Rows are points. Each copy is the shape, with its points in the same order, turned, moved and blurred by noise. Is it also mirrored, or only turned?

Shape:
[[ 1.2  1.7]
 [ 6.4 -7.0]
 [ 4.0  0.1]
 [-4.0 -0.6]
 [ 5.6 -2.7]
 [-6.5  0.1]]
Copy 1 (6 x 2):
[[ 0.4  0.3]
 [10.7 -0.9]
 [ 4.2  1.5]
 [-0.2 -4.5]
 [ 7.5  1.7]
 [-2.7 -6.5]]
Copy 1 is: only turned
Copy 2 (6 x 2):
[[-3.6  1.3]
 [-0.7 -8.4]
 [-4.3 -2.2]
 [ 1.6  3.5]
 [-3.5 -4.2]
 [ 2.3  6.9]]
Copy 2 is: mirrored
Copy 3 (6 x 2):
[[ 0.0 -2.6]
 [ 6.7  4.9]
 [ 3.7 -1.4]
 [-5.2  1.3]
 [ 5.8  1.5]
 [-6.8  2.1]]
Copy 3 is: mirrored

Shape (7 x 3):
[[-4.5 -9.2  1.1]
 [-6.6  4.1 -4.2]
 [ 1.6  4.9  1.3]
 [ 4.3  1.3  6.1]
 [-3.7  1.8  3.6]
 [ 3.3 -2.1 -5.1]
 [-2.2 -1.5 -0.8]]
Copy 1:
[[-1.1 -9.0  6.2]
 [ 8.4  0.2  1.1]
 [-0.2  5.0  0.5]
 [-5.6  3.8  3.1]
 [ 1.6  2.0  5.4]
 [-1.4 -2.7 -3.8]
 [ 1.8 -1.7  1.8]]
Copy 1 is: mirrored
Copy 2 (7 x 3):
[[ -6.2 -11.7   2.8]
 [ -8.3   4.3   2.8]
 [  2.0   1.5   0.7]
 [  5.7  -2.2   1.5]
 [ -0.9  -2.3   5.9]
 [ -3.3  -3.1  -6.0]
 [ -4.8  -2.0   0.9]]
Copy 2 is: only turned
Copy 3:
[[-10.1  -4.2  -2.0]
 [ -4.8   9.1  -2.1]
 [  2.3   4.2   2.7]
 [  1.9  -1.1   7.2]
 [ -3.9   3.2   4.0]
 [  1.0  -0.3  -4.3]
 [ -4.9   1.4  -1.0]]
Copy 3 is: only turned

Shape (9 x 4):
[[-3.6 -8.7  1.9 -1.3]
 [ 0.9  2.4  1.6 -9.2]
 [-1.3  8.6  2.3 -1.6]
 [ 3.1 -1.2  2.8  4.5]
 [-2.8 -7.1 -1.6 -4.8]
 [-5.7 -3.6 -1.6 -1.6]
 [ 1.0  7.6  6.7 -3.6]
 [ 1.2 -0.5 -0.8  4.1]
 [-1.6 -6.4  1.1 -4.9]]
Copy 1, 9 rows:
[[ 4.6 -2.6  9.0 -2.6]
 [-2.6  2.8 -0.6 -8.1]
 [-6.3  4.9 -2.0  0.7]
 [ 5.3  4.4  1.4  2.9]
 [ 3.3 -4.4  5.3 -6.1]
 [-0.4 -4.6  5.2 -1.4]
 [-5.0  9.0 -0.1 -2.0]
 [ 4.3  0.8  0.1  3.6]
 [ 3.0 -1.5  6.0 -6.2]]
Copy 1 is: only turned
Copy 2 (9 x 4):
[[ 3.4 -4.8 -2.5 -7.0]
 [ 3.2  9.0 -2.2 -1.3]
 [-4.4  6.6  0.1  3.9]
 [ 1.7 -3.3  1.9  3.6]
 [ 4.3 -1.0 -5.8 -6.0]
 [-0.7 -1.7 -5.9 -4.5]
 [-2.3  8.1  4.4  2.5]
 [ 0.9 -2.8 -1.6  4.0]
 [ 4.4 -0.4 -3.3 -5.6]]
Copy 2 is: only turned
Copy 3 (9 x 4):
[[ -0.3  -7.7   4.0  -2.3]
 [ -5.3   1.6  -5.4  -2.8]
 [ -6.8   6.2  -0.7   3.7]
 [ -1.2  -5.1   0.3   7.6]
 [  0.0  -4.6   3.1  -4.7]
 [ -0.9  -1.8   5.5  -2.7]
 [-10.3   3.9  -3.8   3.7]
 [  0.9  -1.9   2.1   6.8]
 [ -1.3  -6.1   0.1  -3.0]]
Copy 3 is: mirrored

Shape (12 x 6):
[[  1.3  -4.6  -0.7  -1.2   1.5  -2.9]
 [  5.2   0.5   5.8   2.0 -12.9  -1.4]
 [ -3.2   1.0   1.3  -5.0   3.2   3.8]
 [  1.3  -2.9   3.6  -4.5   1.8   1.9]
 [ -5.4   5.8  -4.3   4.0  -4.4  -0.2]
 [ -5.3   5.0  -3.8   5.8  -4.2   2.4]
 [ -0.2  -3.1   8.8  -2.1   3.0   7.0]
 [ -3.7  -6.2   2.7  -0.8   3.7   0.5]
 [  4.4  -1.6   3.4   2.4  -9.5  -0.2]
 [  1.7  -4.7   0.4  -2.9   6.7   0.6]
 [  0.1   4.4   4.8   3.8  -6.7  -4.6]
 [  4.8   3.0   4.9   4.4  -4.2   1.9]]
Copy 1:
[[ 1.3 -2.8 -3.4  1.1 -4.4 -2.7]
 [-3.2 10.0 -4.2 10.8 -7.7  1.8]
 [-2.5 -1.0  5.4 -0.9 -0.2 -2.5]
 [-2.5 -0.9  1.0  2.5 -1.9 -5.8]
 [ 0.4  3.4  1.6 -0.5 -2.9 10.1]
 [-1.5  4.1  0.3 -1.1 -0.9 10.4]
 [-8.8 -1.0  1.4  4.4  2.6 -5.9]
 [-4.8 -5.7 -1.5 -0.2 -2.7 -2.4]
 [-3.0  7.6 -5.5  7.3 -6.0  0.6]
 [ 0.6 -5.0 -1.3  0.1  0.3 -6.0]
 [-1.1  3.1 -0.1  9.9 -5.9  6.3]
 [-2.0  5.5 -2.6  9.3  0.7  2.1]]
Copy 1 is: mirrored
Copy 2:
[[-0.2 -5.1 -0.1 -1.1  2.0  0.9]
 [-4.9  5.1  1.3 10.0  3.1  8.1]
 [-0.7  1.4 -3.4 -5.7 -5.6  0.9]
 [-0.5 -1.4 -0.2 -3.8 -2.7  5.3]
 [-1.7  5.7 -4.6  4.1 -0.1 -6.4]
 [ 0.6  4.7 -5.2  6.4 -2.2 -6.7]
 [ 1.9  0.3  2.3 -2.7 -9.8  6.5]
 [-0.5 -5.8  1.7 -2.4 -4.8 -0.1]
 [-2.3  2.0 -0.4  8.7  1.2  6.4]
 [ 3.6 -5.3  0.2 -5.7 -1.8  2.0]
 [-3.4  6.2  3.8  5.7  2.6  0.3]
 [ 3.2  5.9  2.4  5.8 -0.7  5.1]]
Copy 2 is: mirrored
Copy 3, 12 rows:
[[ 2.3 -0.4 -1.2 -4.2 -0.5 -2.8]
 [-6.3 -7.0 -0.7  6.2 -7.0 -5.8]
 [-1.0  0.2  0.7 -2.4  7.2  4.1]
 [-0.9 -2.6 -1.6 -3.1  6.2 -2.3]
 [-0.3  2.4  2.8  4.4 -4.6  7.2]
 [ 2.5  1.6  4.1  6.0 -2.8  6.9]
 [ 0.0 -4.7  1.7  1.2 11.5 -3.3]
 [ 2.8 -0.1  4.0 -5.3  4.5 -3.6]
 [-2.7 -6.6 -0.7  4.4 -5.1 -4.2]
 [ 4.0  0.5 -2.7 -5.3  5.5 -2.3]
 [-4.3  2.1  1.2  6.2 -4.5 -3.3]
 [-1.2 -3.2 -2.6  7.8  0.3 -3.2]]
Copy 3 is: mirrored

Shape, 11 rows:
[[ 1.2 -6.9 -1.3 -4.1 -6.3  8.7 -4.7  5.5]
 [ 3.7  3.3  5.4  3.7  6.2  4.0 -3.9  4.3]
 [ 1.1  2.6  3.9 -3.6  5.5  0.5  3.3  0.9]
 [-5.5  0.1 -2.7  8.5 -2.1  7.2  1.8 -7.6]
 [ 5.4  5.6 -5.3 -3.1  0.3  4.1  6.7  6.5]
 [-0.1  6.7 -2.3  5.5 -1.7 -1.7  2.1 -7.1]
 [-5.8  2.1  2.7  6.5 -4.5 -1.2  3.5 -1.7]
 [ 1.5 -4.1 -1.9  4.0 -0.2  4.0  0.3  1.8]
 [ 0.5 -4.7  1.1  6.8  3.7  1.7  4.2 -6.6]
 [-5.0 -0.4 -6.1 -3.0  2.9 -1.4  0.8  0.0]
 [ 0.7  2.2  0.0  1.6 -4.9  7.0 -1.6  4.7]]
Copy 1, 11 rows:
[[ -3.8   0.5   4.7  -1.3 -13.5   3.7  -0.1  -4.8]
 [  6.2   2.7   8.1   4.8   0.5   0.7   1.9   0.8]
 [ -0.9   4.9   4.0   0.2   4.8   0.4  -2.2   0.5]
 [  2.9   2.0  -7.3  -3.8  -6.0   2.2   5.4   8.4]
 [  5.4   4.7   3.7  -9.1  -0.7   4.0  -4.9  -6.3]
 [  6.6  -0.7  -7.3  -1.8   1.2   1.4  -2.7   6.0]
 [  2.6  -1.4  -2.3  -4.2  -2.9  -4.7  -2.7   9.8]
 [  1.9  -1.0   0.9  -3.1  -5.0   0.6   3.7  -1.1]
 [  1.0   2.0  -5.0  -1.6   1.6  -4.1   8.2   2.3]
 [ -2.9  -4.3   0.8  -5.4   1.9   5.9  -0.3   1.2]
 [  4.7   1.7   3.7  -2.3  -9.5   3.3  -3.1   1.1]]
Copy 1 is: only turned
Copy 2, 11 rows:
[[ 5.8  1.9 -0.2  3.0 -9.1 -0.2 -8.9 -0.2]
 [ 6.6  2.9 -1.6 -4.2  7.4  4.7 -1.6 -0.5]
 [ 0.9  0.8 -0.3  0.3  8.4 -2.7 -2.4  4.2]
 [ 0.1 -1.8  5.2  2.1 -3.7  9.5  6.1  8.1]
 [ 1.5  5.3 -7.4 -3.0  0.0 -6.1  0.4  9.3]
 [-1.9 -0.8  0.1  2.0  1.9  2.7 11.1  3.5]
 [ 2.9 -0.4  8.8  0.5  0.5 -0.3  8.0  3.7]
 [ 2.9 -2.6  0.5 -3.2 -3.3  2.3 -1.5  2.9]
 [ 0.7 -8.8  2.9 -1.3  2.2  5.8  2.2  5.8]
 [-8.0  1.7  3.1 -1.2 -0.3 -1.8 -1.3  3.6]
 [ 6.5  5.2 -0.3  0.1 -3.8  1.1  0.0  2.1]]
Copy 2 is: mirrored
